Rows are points. Each copy is the shape, with its points in the same order, stretched, turned, moved and blurred by noise. Say if it was mirrored as well.
(in the rows, 128 means zero)

Shape:
[[76,117,112],
[190,150,196],
[104,53,118],
[115,156,55],
[167,159,185],
[122,138,110]]
Copy 1:
[[85,145,113],
[193,122,206],
[108,201,116],
[122,103,68],
[166,104,189],
[126,129,112]]
Copy 1 is: mirrored
Copy 2:
[[113,164,171],
[114,28,141],
[154,139,223],
[157,166,122],
[104,47,136],
[137,128,147]]
Copy 2 is: mirrored
Copy 3:
[[99,120,100],
[136,121,239],
[106,60,108],
[165,142,74],
[131,136,219],
[136,131,128]]
Copy 3 is: only turned
Copy 4:
[[65,141,129],
[195,165,146],
[91,81,159],
[75,148,47],
[171,176,137],
[102,147,100]]
Copy 4 is: only turned

Shape:
[[110,83,169,157],
[90,139,104,189],
[134,71,146,61],
[127,141,212,149],
[131,183,132,110],
[107,53,112,161],
[81,205,146,197],
[118,119,138,147],
[59,130,135,166],
[75,167,143,112]]
Copy 1:
[[152,135,57,103],
[86,114,63,159],
[157,88,138,52],
[177,193,104,138],
[102,146,169,143],
[130,66,38,98],
[84,198,89,194],
[121,120,97,129],
[96,149,50,114],
[89,164,116,103]]
Copy 1 is: mirrored
Copy 2:
[[123,109,146,195],
[118,160,73,190],
[136,70,149,105],
[103,164,181,171],
[109,174,114,105],
[155,81,97,196],
[73,216,96,185],
[125,136,119,164],
[78,135,92,189],
[67,145,109,130]]
Copy 2 is: only turned
Copy 3:
[[56,98,129,141],
[94,123,58,181],
[101,109,155,56],
[63,146,165,165],
[142,165,117,138],
[79,63,92,123],
[90,183,88,234],
[98,117,111,142],
[62,152,71,172],
[94,184,86,138]]
Copy 3 is: only turned
Copy 4:
[[97,118,164,174],
[107,188,94,171],
[87,48,167,112],
[57,160,193,153],
[79,168,125,87],
[128,97,127,188],
[62,238,103,141],
[94,141,145,139],
[73,156,100,169],
[37,150,121,120]]
Copy 4 is: only turned

Shape:
[[113,134,124,132,144,149,126,123],
[128,137,135,148,115,127,134,138],
[131,99,126,117,125,121,137,122],
[108,113,114,145,129,131,143,127],
[116,139,116,144,124,127,107,119],
[133,127,141,134,121,146,136,125],
[128,139,119,144,127,124,140,115],
[124,137,130,129,144,115,138,115],
[78,133,131,135,119,123,145,121],
[124,140,118,126,129,128,134,141],
[122,133,141,144,131,123,134,185],
[121,112,120,146,136,127,124,114],
[117,110,139,145,144,124,140,109],
[128,138,145,135,125,127,7,124]]
Copy 1:
[[129,116,124,132,141,160,139,131],
[140,142,130,142,111,135,133,134],
[127,99,131,127,120,116,134,132],
[122,109,115,143,118,135,155,136],
[120,138,110,132,126,148,118,124],
[151,113,132,135,119,141,136,136],
[140,127,115,142,120,132,135,116],
[140,127,135,131,130,139,136,107],
[104,118,129,138,101,152,160,113],
[137,134,115,118,125,131,143,132],
[131,154,150,133,126,117,157,166],
[117,111,121,151,133,132,129,128],
[131,102,143,156,125,138,138,117],
[94,171,140,116,143,173,41,154]]
Copy 1 is: only turned
Copy 2:
[[117,142,114,137,131,148,120,108],
[144,134,127,158,113,130,125,131],
[116,108,135,122,119,118,136,130],
[107,130,113,151,122,129,143,120],
[127,144,103,143,115,113,108,114],
[137,120,129,143,112,151,125,119],
[137,143,120,142,112,122,139,108],
[129,148,140,132,124,121,133,106],
[95,160,130,151,99,133,128,125],
[137,145,121,132,128,129,128,134],
[145,139,138,170,151,135,118,163],
[114,124,115,146,126,116,128,106],
[110,125,140,152,123,126,135,99],
[137,121,96,142,129,89,10,121]]
Copy 2 is: only turned
Copy 3:
[[137,116,127,121,144,140,106,114],
[139,136,132,150,128,140,121,142],
[116,118,117,125,133,104,130,128],
[136,112,120,143,127,120,112,114],
[126,139,138,140,144,133,95,122],
[132,126,125,137,141,143,133,130],
[144,142,124,137,140,125,113,120],
[144,137,132,114,135,119,116,119],
[129,127,138,137,98,134,112,102],
[138,130,117,125,129,133,104,136],
[149,108,136,143,108,143,110,170],
[131,120,133,137,146,113,112,115],
[140,118,141,131,137,113,131,112],
[77,141,197,134,180,150,76,159]]
Copy 3 is: mirrored

Shape:
[[146,188,88,136,166,127,144,75,159,123,96],
[96,98,95,170,139,143,120,159,122,156,190],
[83,127,35,169,156,163,133,107,151,154,144],
[145,192,75,160,153,189,139,131,187,88,97],
[141,135,135,50,89,118,104,85,171,91,111],
[158,84,201,85,67,123,126,105,95,134,81],
[138,140,89,132,167,175,133,155,181,194,135],
[230,101,134,134,160,162,151,93,156,67,140],
[73,147,122,112,170,126,199,141,211,157,122],
[88,143,92,134,174,163,109,108,141,174,191],
[36,95,186,106,85,98,78,168,100,151,176],
[171,131,87,125,155,228,182,64,151,75,106],
[165,61,151,72,72,77,135,122,112,96,100],
[167,144,125,109,189,147,118,93,102,65,91],
[88,131,130,70,96,105,138,187,80,166,187],
[98,128,165,155,83,102,149,157,99,187,224]]
Copy 1:
[[127,175,82,139,158,113,165,71,174,160,151],
[113,111,145,181,161,135,133,214,138,140,178],
[106,133,73,184,201,153,170,178,182,147,170],
[158,209,87,143,164,145,185,103,206,107,152],
[154,121,86,77,58,123,90,95,172,146,174],
[165,92,152,63,55,136,60,127,92,158,102],
[126,165,127,106,208,148,161,157,151,150,195],
[232,119,138,135,137,34,137,76,153,99,134],
[40,134,132,78,196,127,185,137,186,127,179],
[96,120,124,179,208,150,133,156,137,147,217],
[59,94,180,137,61,179,34,225,106,140,180],
[198,110,89,138,187,111,184,57,157,74,131],
[168,78,126,71,22,70,90,142,117,151,123],
[171,151,88,142,130,74,114,74,105,96,127],
[72,112,167,104,70,149,130,196,65,155,211],
[77,98,226,152,98,158,128,191,105,185,181]]
Copy 1 is: only turned
Copy 2:
[[158,169,114,92,187,111,116,67,122,105,126],
[93,95,89,148,154,151,133,176,130,151,163],
[97,98,62,114,200,136,107,121,126,122,109],
[187,160,89,97,190,149,71,99,192,79,100],
[122,162,174,64,88,109,146,41,180,106,135],
[138,158,227,149,54,97,152,90,125,121,145],
[143,102,106,139,187,162,80,74,146,166,137],
[181,128,198,122,176,108,146,88,183,31,188],
[100,179,134,135,203,147,145,73,198,187,95],
[79,120,91,124,182,196,121,101,104,142,166],
[22,161,146,164,53,163,146,171,124,192,163],
[178,116,167,88,195,159,129,74,167,31,96],
[121,135,233,113,80,41,189,116,165,127,146],
[149,164,201,73,189,122,98,117,128,61,161],
[98,138,143,106,85,144,179,146,110,239,156],
[118,153,112,191,80,161,207,161,110,186,185]]
Copy 2 is: only turned
Copy 3:
[[117,158,104,116,167,123,141,90,146,149,123],
[136,78,137,206,122,110,107,176,123,129,117],
[120,89,74,192,182,116,111,149,109,141,125],
[111,175,70,168,147,187,170,112,151,111,109],
[96,112,87,46,80,136,145,152,190,120,141],
[111,88,157,36,59,181,108,161,159,164,99],
[117,118,115,178,188,147,127,176,190,152,104],
[221,156,126,102,115,181,168,126,154,94,158],
[103,61,125,153,198,128,196,132,180,136,92],
[110,88,135,182,162,97,107,161,156,141,169],
[52,28,191,142,51,101,87,192,147,124,112],
[158,140,72,107,151,218,183,113,126,142,175],
[148,97,127,37,63,133,140,184,132,128,91],
[120,174,149,77,140,168,144,131,100,109,161],
[82,89,168,153,75,78,147,237,148,176,122],
[136,59,189,195,55,77,114,161,172,183,105]]
Copy 3 is: only turned
Copy 4:
[[120,169,106,152,178,160,158,107,160,124,84],
[50,97,135,152,129,159,126,132,153,172,199],
[39,106,92,176,143,189,137,116,195,166,136],
[126,124,151,130,181,223,153,116,188,101,97],
[176,144,142,110,82,145,117,91,109,163,66],
[178,123,162,185,116,124,122,73,25,179,123],
[78,138,182,175,166,180,152,154,175,193,130],
[189,88,180,164,145,95,139,136,156,74,121],
[101,123,150,108,172,146,227,93,168,217,110],
[21,138,147,162,137,142,121,103,177,172,141],
[67,120,145,95,99,147,90,62,57,233,202],
[129,71,163,203,142,146,169,78,171,79,57],
[188,98,122,143,88,114,128,126,45,171,125],
[119,111,139,149,189,116,103,108,105,78,76],
[48,128,153,115,69,143,157,121,68,195,162],
[72,144,156,141,91,133,169,86,109,195,241]]
Copy 4 is: mirrored

Shape:
[[84,62,71,107,139,156,146,174,150,120,168,75],
[42,146,88,89,120,163,152,148,162,143,123,133],
[97,108,59,53,120,189,100,135,127,97,139,81],
[156,208,147,134,88,82,154,137,107,98,102,132],
[119,165,174,157,53,72,90,118,97,72,137,192],
[105,105,115,78,165,195,133,136,188,111,163,103],
[83,80,109,49,109,222,131,175,144,124,116,96],
[139,129,119,141,141,130,167,79,135,124,74,202],
[59,113,142,117,124,157,118,172,122,82,117,65],
[107,178,131,151,170,130,110,84,109,115,88,162],
[130,181,117,147,127,176,172,100,99,104,147,172],
[122,146,155,95,136,111,151,75,94,161,131,146],
[158,198,140,151,86,69,62,176,109,118,123,164],
[129,173,155,118,133,160,146,80,170,139,136,160],
[50,110,76,87,124,180,125,132,140,128,162,89],
[115,180,138,89,131,75,131,134,119,60,128,176],
[138,180,128,140,57,76,103,99,150,79,109,121]]
Copy 1:
[[67,82,148,193,45,58,122,134,145,114,165,93],
[27,69,139,175,62,156,138,137,132,107,148,119],
[35,116,103,215,30,95,103,105,106,124,114,101],
[109,217,161,88,110,170,162,121,157,131,76,152],
[152,184,175,63,114,192,81,163,136,157,119,129],
[74,76,129,234,104,106,109,94,127,95,135,157],
[67,72,119,220,7,120,113,70,145,94,109,124],
[167,111,101,124,134,155,163,149,76,69,124,152],
[61,122,207,184,30,132,109,126,138,127,97,97],
[118,134,145,141,123,170,156,173,72,149,82,149],
[134,158,132,161,118,180,178,104,81,139,136,144],
[115,120,138,90,133,128,163,91,113,155,88,134],
[119,200,147,91,82,167,121,195,177,192,78,184],
[114,114,131,170,163,177,133,91,128,119,115,158],
[34,78,139,202,57,115,118,109,125,135,146,85],
[85,174,164,83,110,142,115,153,107,115,107,188],
[97,202,148,104,144,172,97,153,153,118,97,95]]
Copy 1 is: mirrored
Copy 2:
[[122,56,166,155,165,144,189,96,104,177,207,169],
[160,87,128,80,143,127,215,94,108,187,148,188],
[136,50,94,108,173,183,187,135,125,166,202,178],
[150,145,115,103,119,116,137,188,45,80,110,118],
[143,210,109,122,63,139,132,126,100,65,146,127],
[119,96,148,108,216,159,183,119,147,196,186,139],
[133,65,172,82,195,182,176,117,118,158,194,212],
[149,110,122,113,119,69,124,122,166,113,68,133],
[112,102,149,113,171,188,134,77,46,157,179,157],
[115,128,71,101,130,138,135,109,118,148,61,118],
[178,123,102,126,168,133,201,122,132,101,75,106],
[136,91,133,99,85,161,161,158,144,122,85,85],
[99,195,94,120,95,139,153,188,62,97,137,172],
[163,147,124,100,159,137,166,148,161,167,97,104],
[152,65,124,111,151,177,214,93,124,198,183,165],
[107,135,95,73,116,108,168,137,86,80,165,113],
[169,166,90,126,98,116,109,170,82,125,163,132]]
Copy 2 is: mirrored

Shape:
[[147,157,116,55,194,138,101,113,117,87,115,68],
[158,133,106,88,107,143,101,111,110,110,160,107],
[149,150,108,169,133,114,109,157,138,145,102,185],
[135,183,72,148,149,101,108,178,134,168,128,175],
[130,154,77,192,130,92,162,152,121,176,135,128],
[139,152,131,118,144,125,152,150,157,81,112,129],
[116,187,129,81,125,158,105,137,76,90,173,90],
[134,173,137,150,122,102,117,154,128,201,144,163],
[154,109,132,91,112,98,103,139,98,145,177,87],
[112,109,105,53,141,153,108,169,81,102,157,103],
[112,138,137,163,167,103,116,160,133,157,136,143],
[132,128,111,123,124,165,75,129,78,128,140,81],
[183,160,107,168,164,94,158,166,102,175,127,187],
[156,155,118,80,113,107,93,189,94,116,117,64],
[118,152,106,66,152,48,103,126,88,60,100,116],
[156,141,136,118,150,116,91,154,78,77,152,94],
[134,154,133,170,133,126,162,142,106,187,82,175]]
Copy 1:
[[132,135,108,184,190,128,117,172,89,63,217,128],
[108,86,143,146,127,108,110,146,107,79,162,151],
[182,123,132,136,133,114,160,177,132,157,69,128],
[155,112,162,153,158,74,186,185,93,168,111,138],
[123,124,143,119,159,93,184,125,129,157,78,161],
[156,153,130,144,145,153,102,131,118,143,144,128],
[110,127,163,115,151,87,113,141,52,75,199,145],
[159,110,145,120,139,53,168,128,109,129,88,109],
[105,84,113,134,107,75,148,119,114,76,209,151],
[73,82,110,128,119,130,132,167,91,107,248,134],
[160,140,127,120,123,104,186,142,120,122,119,103],
[116,96,132,103,146,109,146,168,113,58,162,147],
[154,109,85,157,166,99,176,152,73,169,71,152],
[128,99,106,130,160,70,129,161,111,115,249,177],
[128,191,81,201,122,104,153,226,106,137,228,161],
[146,137,108,134,138,111,143,158,77,86,201,173],
[160,128,79,118,162,107,146,154,125,160,40,103]]
Copy 1 is: mirrored
Copy 2:
[[134,89,152,98,98,83,106,148,67,114,207,117],
[136,144,124,81,75,111,139,121,110,110,155,111],
[108,131,80,208,124,119,134,106,159,148,162,136],
[71,96,78,214,101,130,147,147,150,130,158,102],
[76,78,84,170,131,160,170,104,135,126,99,127],
[118,132,109,140,122,118,115,137,79,182,163,167],
[124,122,167,125,31,93,140,119,43,131,155,103],
[84,113,92,182,109,96,162,113,138,147,105,75],
[160,102,127,72,86,121,155,149,121,119,106,83],
[167,129,162,124,65,112,113,186,86,113,124,123],
[130,94,110,178,137,136,122,126,136,151,130,92],
[158,137,163,125,81,117,149,93,101,84,157,93],
[116,78,42,197,108,103,150,121,166,141,133,142],
[142,95,161,133,82,78,185,171,81,133,160,104],
[121,44,180,136,66,76,103,174,143,173,189,143],
[187,94,140,128,68,121,142,126,98,146,182,108],
[101,112,83,200,143,73,146,88,140,138,110,151]]
Copy 2 is: only turned
